Each row of a before or after table is a point. One or more steps were done to the points. Then noise was added and the rows were shuffled. The steps act on columns, c1 being the first. What was done? A step turns or swaps two columns, mirrors them in a line or flattens them onto one, adds a multiple of one to another, or multiplies or shifts one. Angles are multiples of 10 degrees, from the lower column toward the higher: turns from -170 to 170, lines from 10 to 170 but not 90. Use the fewest steps. Two steps may share a column if one is a turn and the other turns, adds or multiplies; they go together, in the order done. Otherwise the lowest column goes first.
(in the rows, 128 means zero)

Before, 14 rows:
[[159 143 142]
 [101  86  83]
 [126 162 155]
 [118 135 100]
 [166 147 142]
 [126 108  79]
 [117  97 150]
 [138  87 157]
 [133  90 113]
 [153 166 152]
 [133 124  94]
 [147 162  83]
 [144 120 133]
 [ 99  86  99]]
After (14 x 3):
[[146 133 146]
 [149 136  78]
 [162 159 142]
 [157 182 130]
 [100  55 114]
 [125 168 124]
 [101  72 121]
 [127  81 108]
 [166 162 138]
 [141 120 183]
 [120 114  96]
 [118 116 163]
 [135 106 110]
 [131  92 143]]
Steps: add 0.5 times c1 to c3; turn c2 and c3 by -40 degrees

Before (10 x 6):
[[147  97  95 148 143 126]
 [121 125 146 106 118 150]
 [104 187 109 113 134 176]
 [146 124 123 127 150 130]
 [101 135 134 147 142 138]
 [117  99 141 103 148 135]
 [168  83 141 165 129 146]
 [137 162 128 146 135 133]
 [127 125 129 126 128 122]
 [ 93 184 102 109 108 152]]
After:
[[103 244 119 151 109  81]
 [137 198 130 111 122 121]
 [167  38 137  95 136 106]
 [149  69 113 109  95 125]
 [100 142 140 111 122 116]
 [146 119 139 131 106 124]
 [118  70 147 153 121 127]
 [121 125 135 154 149 105]
 [129 119 127 129 129 133]
 [ 93 240  94 149 125 107]]
Steps: multiply c2 by 2; mirror c3 and c5 in the line at 20 degrees; turn c4 and c6 by -170 degrees

Before:
[[120 128  89 151 120 108 108 109 112]
 [118 111 113 133  99 121 162 122 122]
 [139 130 103 172 113 133 141 119  71]
 [167  99  84  92 135  87 139 134 158]
 [159  97 139  95 153 150  78  68 154]
 [130 106 103 121 139 127 136 166 154]
 [128 141  97 175 114 150 152 107 120]
 [151 148 141 101 132 150  89 102 143]]
After:
[[138 128 110 171 112 146 141 110  69]
 [116 111 127 132  99 144 161 116 122]
 [128 141  93 176 112 144 151  86 118]
 [130 106 116 121 140 151 135 205 154]
 [120 128 126 152 120 170 110  93 111]
 [151 149 114 100 132 104  87  75 142]
 [161  96 115  95 155 106  78   8 153]
 [167  99 142  93 133 186 138 138 158]]
Steps: mirror c3 and c6 in the line at 150 degrees; multiply c8 by 2

Before (9 x 12):
[[109 126  98 104  86 182  80 141 130 138 149 159]
 [ 66 115  85 116 136 186  92 119 138 147 153 158]
 [135 148 146 150 122 130 145 106  67 129 152 117]
 [140 144 124 136 149 118 104 117  82 108 103 139]
 [169 177 139 174 144 111 123  94 116 123 127 117]
 [157 127 153 129 148 129 143 125 117 111 126 104]
 [156 178 164 140 140 115 144  75  94  70 133 117]
 [ 99 139  62  95 117 124 129 177 123 106 162  94]
 [102  97  53 107  95 145 105 138 121 106 149  73]]
After (9 x 12):
[[104 144 123 120 123 118 101 142  78 107 111 138]
 [130 125 151 125 113 129 141 129 110 110 100 106]
 [140  97  52 146 164 145 105 114 134 105 157  73]
 [157 147 148 109 156 130 142 154  69 131 130 117]
 [134 176 139  86 116 109 123 168 110 119  87 113]
 [139 179 166 127 128 116 146 183  91  72 104 114]
 [147 128  95 148 167 183  81 109 146 135 155 157]
 [155 138  61 153 138 125 128  74 127 106 160  96]
 [144 115  85 144 113 187  91 134 132 146 192 161]]
Steps: turn c1 and c11 by -80 degrees; turn c4 and c8 by 170 degrees; mirror c5 and c9 in the line at 100 degrees

Before, 13 rows:
[[116 142 176 136 131 143 100 144 127 143  94 120 119  98 130 170 124  75]
 [ 89  89 142 151 109 132 157 128 137 163 144 121 147 129 131 130 123 139]
 [132 156 115 126 162 113 107 105  80 136 131 154 138 149 104 130 152 135]
 [129 110 137 159 141  97 121  93 121 186 119 150  62 138 100 134 181 139]
 [121 159 138 137 186  86  44 132 139 141 155 155 166 109 135 135  74 160]
 [127 116 152 111 175 177 182  93 106 113 152 180 119 155 157 147 106  90]
 [157 137 119 148 125 136 129 109 186 136 140 145 169 107  39 166 104  83]
 [160 168 114 160 122 134  98 140 168 142 138 180 104 144 119 157  87 126]
 [104 117 179 111 162 132 120 105  49  93  97 123  91  93 110 133  80 128]
 [154  78 121 122 119 143  81 103 147 169 114 154  81  95 122 158 129 148]
 [104 115 148 149 105 170 125  78 129 165 131 146 137 165 128 129  99 100]
 [117 167 148 166 135  86 121 125 135 130  87 177 158 127  97 105 107 113]
 [149 114 130 127 146 126 160  76 141 162 128 116 154  81 109 178 109 117]]
After:
[[119  82 119 158 151 141  84 163 150  87 117 153 176  93 125 147 127 189]
 [136 141 174 120 129 147 121 172 123 111  94 116 156  99 124 102 123 114]
 [149 136 120 160 133 133 172 167 181 122 141 143 128 110  38 141 104 122]
 [161 170 114 160 136 136  99 157 161 117 135 181 155 146 117 108  84 168]
 [146 116 150  99 155 171 138 135 125  98 133 148 132 164 127 174  99 145]
 [114 124 153 125  80 182 118 153 100 137 150 184  76 159 155 155 104 131]
 [158 112 131 130 132 102  58 150 120  69 117 147 135 142  97 167 180 176]
 [125 159 119 132  96 108 137 135  82 122 134 155 148 148 107 153 154 172]
 [126 114 132 148 110 121 159 182 145  89 127 117  95  82 114 172 106 159]
 [153  89 144  89 158 132 143 129 138  96 141 115  95 131 130 127 115 178]
 [167 167 150 116 120  91 158 109 140 127  90 172 138 125  99 134 109 157]
 [135 160 143 117  68  88 166 133 136 103 155 158 214 111 135 128  71 198]
 [111 117 180 105  86 133  83 130  48 154  96 113 134  94 105 147  83 166]]
Steps: swap c1 and c4; turn c5 and c10 by -170 degrees; turn c7 and c13 by -90 degrees; turn c8 and c16 by -100 degrees; shift c18 by 40

Before:
[[139 140 132 110 111 134 129 149 109 125 139 108 122 127 116 133 110 142
  108   7 118 128 113 135]
 [135 144 127 112 112 139 104 147 152 134 127 126 130 132 117 118 111 128
  115 119 118 111 124 148]
 [161  94 131 125 108 117 105 123 135 132 156 109 137 139 126 158 114 141
  112 127 137 149 139 124]
 [169 130 142 126  97 150 109 101 128 123 107 155 147 135 103 110 126 137
  112 120 137 115  94 128]
 [139 123 135 117 105 119 106  31 138 127 136 110 118 125 130 110 135 125
  110 127 133 166 127 140]
 [143 130 146 109 160 155 116 140 146 123 107 112 134 151 115 160 135 130
  113 127 149 121 123 139]
 [138 130 136 139  98 119 113 149 141 191 140 112 142 126 109 124 122 133
  124 119 112 116 142 111]
 [145  84 154 104 100 144 144 138 143 132 145 107 140 132 108 125 122 126
  120  73 145 119 141 116]
 [136 134 133 120  94 125 129 112 133 125 113 138  95 133 130 186 114 129
  110 108 155 163 132 143]
 [139  78 136 122 126  70 115 111 105 131 125 117 107 125 126 134 134 126
  139 127 147 119 128 107]
 [142  90 130 129 108 144 133 148 116 146 133 155 104 147 112 117 127 144
  111 113 153 139 136 125]
 [142 121 131 105  94 149 158 143  91 148 110 145 132 127 178 109 119 165
  110 100 139 145  55 129]
 [167 144 138 113  95 154 124 131 103 124 117 123 119 123 140 111 121 151
  147 122 132 117 143 138]
 [167 137 136 112 205  92 126 145 124 124 152 124 146 152 104 114  72 128
  125 123 151 112 132 141]]
After (14 x 24):
[[141 133 137 152 208  92 129 142 122 123 154 124 147 119 106 113  71 131
  120 114 134 101 153 140]
 [119 131 132 128  91 121 129 114 133 124 113 136  96 121 129 184 115 122
  108 109 129 157 156 144]
 [135  87 158 119  98 144 120 140 143 133 147 105 142 114 106 128 125 111
  120  69 117 115 154 115]
 [134 131 137 112 100 118 141 152 143 192 143 113 137 122 104 121 124 139
  124 124  98 110 119 114]
 [118 121 136 128 108 117 136  28 140 127 136 108 114 136 129 111 141 152
  114 121 133 155 132 142]
 [126  93 131 132 108 142 141 147 118 148 132 153 105 107 111 116 122 122
  108 120 122 135 160 128]
 [139 136 146 128 100 150 142 101 127 126 107 155 145 119 103 106 124 145
  115 118 182 108 116 132]
 [128  94 130 135 106 120 150 124 133 133 154 108 137 123 127 160 114 144
  115 124 115 136 142 123]
 [133 131 153 156 160 153 133 138 143 122 109 110 134 122 115 163 131 135
  110 119 141 116 147 139]
 [134 143 138 133  95 157 153 131 105 123 119 123 120 132 140 113 115 123
  147 113 106 105 139 138]
 [122 123 136 130  97 149 154 146  93 153 111 146 136 132 183 112 118  84
  107  90 240 141  97 132]
 [131 142 131  78 110 136 139 148 111 126 142 109 120  83 117 131 110 122
  108  27 150 126 111 137]
 [137 145 128 136 113 139 135 146 150 134 124 128 131 124 119 120 112 155
  115 112 129 112 113 145]
 [129  76 135 127 124  75 131 110 106 129 124 119 109 132 124 131 135 137
  139 125 132 117 147 105]]
Steps: flatten c1 and c22 onto the line at 110 degrees; turn c4 and c20 by 40 degrees; turn c4 and c14 by -140 degrees; turn c7 and c18 by -110 degrees; multiply c23 by 1.6; turn c21 and c23 by 70 degrees
